Each row is a point. A path goes straight from each point to the next, and from the last back to the first. The post is the endless flat space through its rows: a point in 2 columns, a line in 3, a plane in 4, and so on, so that a path can go around it. How many times does the path go around the post? Going back the other way cancels.
In the rows, 128 means zero.

Post (1 x 2):
[[119 153]]
Path (12 x 2):
[[110 184]
 [156 178]
 [148 137]
 [127 109]
 [ 84 137]
 [ 96 188]
 [140 209]
 [176 137]
 [123 130]
 [ 73 106]
 [ 78 171]
 [ 63 166]]
Times around: 2

Post (8 x 9):
[[126 107 105 145  95  96 184 103  63]
 [127 129 249  90  95  89  90 208 175]
 [ 91  63 157 156 105 140 104  74  85]
 [110 122 203 101 129 120 168  94 121]
 [ 87 134 146  77 134  94 107 109 130]
 [130  92  75 125 162 138 130 169 134]
 [148 102  87 104  86 134 113 170 150]
 [150 102 157 163 101  90 154 136 163]]
Path:
[[122  65 142 131 116  94 208 122 140]
 [126  60 131 118 131 103 156 107 188]
 [101  83 196 157 110 103 204  95 148]
 [ 68 141 129 105 106 122  84 167 121]
 [128 152 128 136 106 141 118 162 106]
 [161  96 163 156 117  99 117  82 102]
 [165  68 148 115  86 101 151  96 117]
 [103  53 178 115 181 105 145 138 168]
 [ 94  94 166 108 116 117  86 169 139]
 [ 98  86 120 153  76 130 162 146 103]]
Times around: 1

Post:
[[173 132 177 149 178 137 142  75 114 138 104 160 102 174 150 112  74  41]
 [140  98 125 131 102 163  77  71 199  87 117 125 135 192  66 140 122  99]
 [164  91 107 171  80 139 165  86  71 164 135  70 128 141 104 162 169 113]
 [ 81 139 188 161 118 173 119 129 143 158 129 130 216 161 104  47 149 163]
 [201 133 180 180 213 121 181 159 139 109 158 111 172 181  93  86 111  20]
 [ 81 113 124 149 176 146 121 145 156 140 143 116 158  78 133 156 165 155]
 [113  99  90 106 166 151 120 154 168 133 106  68 172 161 149  83 183 126]
 [106 157 231 100 155 112 112 140  80 146 103  93 112 162 107  97  78  97]
 [124  96 112 122  93 165 103 145 228  91 138 163 136 170 148 157 169  67]
 [ 59 123  99  82 163 135 107 136  74 103 155 159 167 143  72 133 179 120]
 [128 129  44 102 171 118 147 226 155 204  66 108 151 172 103  93 133  91]
 [120 141  66 138  77  58 136 162  98 145 173 142 130 161 125  82 115 123]
 [ 84 122 153 113 172 149 187  85 187 117  88 107 162 131 117 194 140 113]
 [132  86  95 148  43 146 119  91  83  89 135 150  87 112 179 131  44  87]
 [ 85 103 203 118 110 103  97  26 101 140 134  96 189  32 175 189 134  66]
 [144 102 138 111 117 148 160 122 131 159 129 100 113  86 132  64 130  97]
 [110 119 123 117 111 150 131  65 153 149 184 102 170 120 129 201 118  97]]
Path:
[[107  98 162 109 140 156 132 144 242  90 159 199 116 135 124  75 114  99]
 [150  98 109 142 192 136 119  88 124 157  62 168 184 179  73 121 139 154]
 [139 126  74 107  92 158 119 112  77 142 113 111 141 147 129 117  89  95]
 [118 120 137 138  87 101 116   7  86 107 145 109 138 156 204  98 139 107]
 [111 132 115 135 141 150 110 146 101 128  89 137 166 117 147  72 155  70]
 [124 170 132 146 142 177 140 182 128  90  95 140 180 167 120 135 102  80]
 [113 152 154 194  89 133 186 149  92 144 135 130  98 140  56 136  87  98]
 [ 66 127 175 116 120 162 111 109 139 227 111  89 179 116  72 137 117 101]
 [105 107 100 120 143 151 164  89 153 124 146 111 167 183  97 134 127 160]
 [173 123 152 167 228 153 154  75 119 222  80 147 179 102 120 137  59 139]
 [151 111 139 103 137 143  87 109 120 123 162 174 126 155 142 148 124 119]
 [159 146  94 128 144 157 133 130 116 118 108 116 153 158 141 170 159  74]
 [128 127 148 176  78  93 151 144 164 121 123  86 179 166 116 149 193  76]
 [ 97 114 108 117 178  65 169 116 141 182 161  50 190 161  80 144 177  52]
 [ 79  58 145 104 109 137  61  88 151  78 157 134 176 171 183 139  86 111]
 [112 122 116  88 133  89 159 139  82 136 154  50 176  82 113 131  89 157]
 [140  96 134  57 138 128 124 122 101  99 174 160 199 118 147 149 131  38]
 [ 92 101 140 119 120 145 143 125 177 165 151 137 176 168 115 111  88 106]]
Times around: 2

Post:
[[209 146 142 123 197 128  98 147 179 110 125 104 164 112 129 121 150 184]
 [107 198 128 130 127 114 196 150 101 103 175 125 136 127 137 154 163 134]
 [130 119 114 111 125  71 100  89 131  90 125 125 162 140 119 150 144 211]
 [133 130  88 157 116 113 174 156  97  74 112 182 181 127 125 165 114 139]
 [143 110 108 121 124  53 101 152 104 163 170 104 136 159 141 135 110 105]
 [157 101 107 169 170 161 121 114 109 158  45  89 158 139 140  95 122 125]
 [169 144 175 138 117 134 121  82 134 131 117 166 116 120 162 109 138 123]
 [129 134  98 131  91 139 157 123 157 157 130 143 108  95 117 110  77 118]
 [156  88 160  80 128 126 177 133 128  91 136 109 158 133 121 110 123 117]
 [137 121 138 113 140 144 105 141 111 121 140 111 135 151 199  78 101  67]
 [146 147 152 104 144 127 135 114 122 115 166  83 148  94 116 181 106 150]
 [171 163  79 111 141 119 160 146 110 143 143  91 107 146 164 134  92 140]
 [146 153  96  86 108 187 108  96 103 177 119 117 183 141 149 142 148 104]
 [131 143 126 149  99 104 120 100 112 126  47 104 163 165  89 168 118 102]
 [156 129 159 108 118 140 100 115  97 117 129 131  86 123 139  73 120  76]
 [128  78 143 124 158 159 137 166 123 145 100  96 116 159 142 115  68 132]
 [101 148 152  81 173 120 153 122 109  86 111 137 198  88 126 182 152 145]]
Path, 22 rows:
[[146 118 151 120 119  70 191 166 115 166 158  91 139  99 113  86 121  41]
 [141  95 165 167 139 156 120 101 126 101 108 114 157 103 205 104 127 103]
 [200 136 108 160 129 148 142 125 138 117  83 121 118 173 173 135 131 176]
 [127 155 139 120 134 181 172 135  79 110  78 125 127 169  85 163 141  82]
 [155 201 124 137 129 123 138 137 168 152 131 127 194 176 160 140 122 115]
 [153 170 106  95 163 107 117 148 133 179 102   7  89 127 105 124  77 179]
 [161  82 151 126  80 152 110 157 100 127 122 122 125 149 170  98  83  59]
 [173 142 158  88 110 135 126  98 140  47  81 144 125  99  81 156 156 129]
 [171 121 111 127  94 101 139  76 142 133 144 133 128  73 138 144  77 155]
 [142 139  63 104 148  91 116 148  77  81 102 122 150 140 148 125 119 160]
 [161 162 153 137 168 102  73 111 111 103  84 106 117  74 128 189 150 175]
 [144 162 100 102  90 100 169 131 120  93 156 172 155 173 133 202 133 132]
 [128 145 120  94 171 136 127 150 177  84 106 164 174 120  86 117 129 153]
 [133 165  88 146 164 104 177 183  87 127 111  64 131 151 107 152  87 167]
 [159 111 155 181  83 104 123 119  61 147  92 138 142 147 122 163 123 106]
 [189 146 100 128  79  85 125 128 137 153 210 133 155  87 151 105 164 122]
 [165 135 180  75 141 122 103 123 101 129 138 120 173 113 130 164 106 131]
 [134 151 135  66 143  94 127 118  82  92 123  89 183 133 110 148 125 162]
 [171 155 161 142 124 171 128 197 134 121 121 131 163 144 127 200 123 122]
 [136 126 120 132 155 156 130 130 125 121  80  99 118 136 122 132 162 135]
 [128 178  95  88 116 177 186 140 156 122 117 151 137 157 167 152  88 108]
 [201 165 130 133 155 137 129 170 140 116 116 126 124 163 134 115  99 122]]
Times around: 3
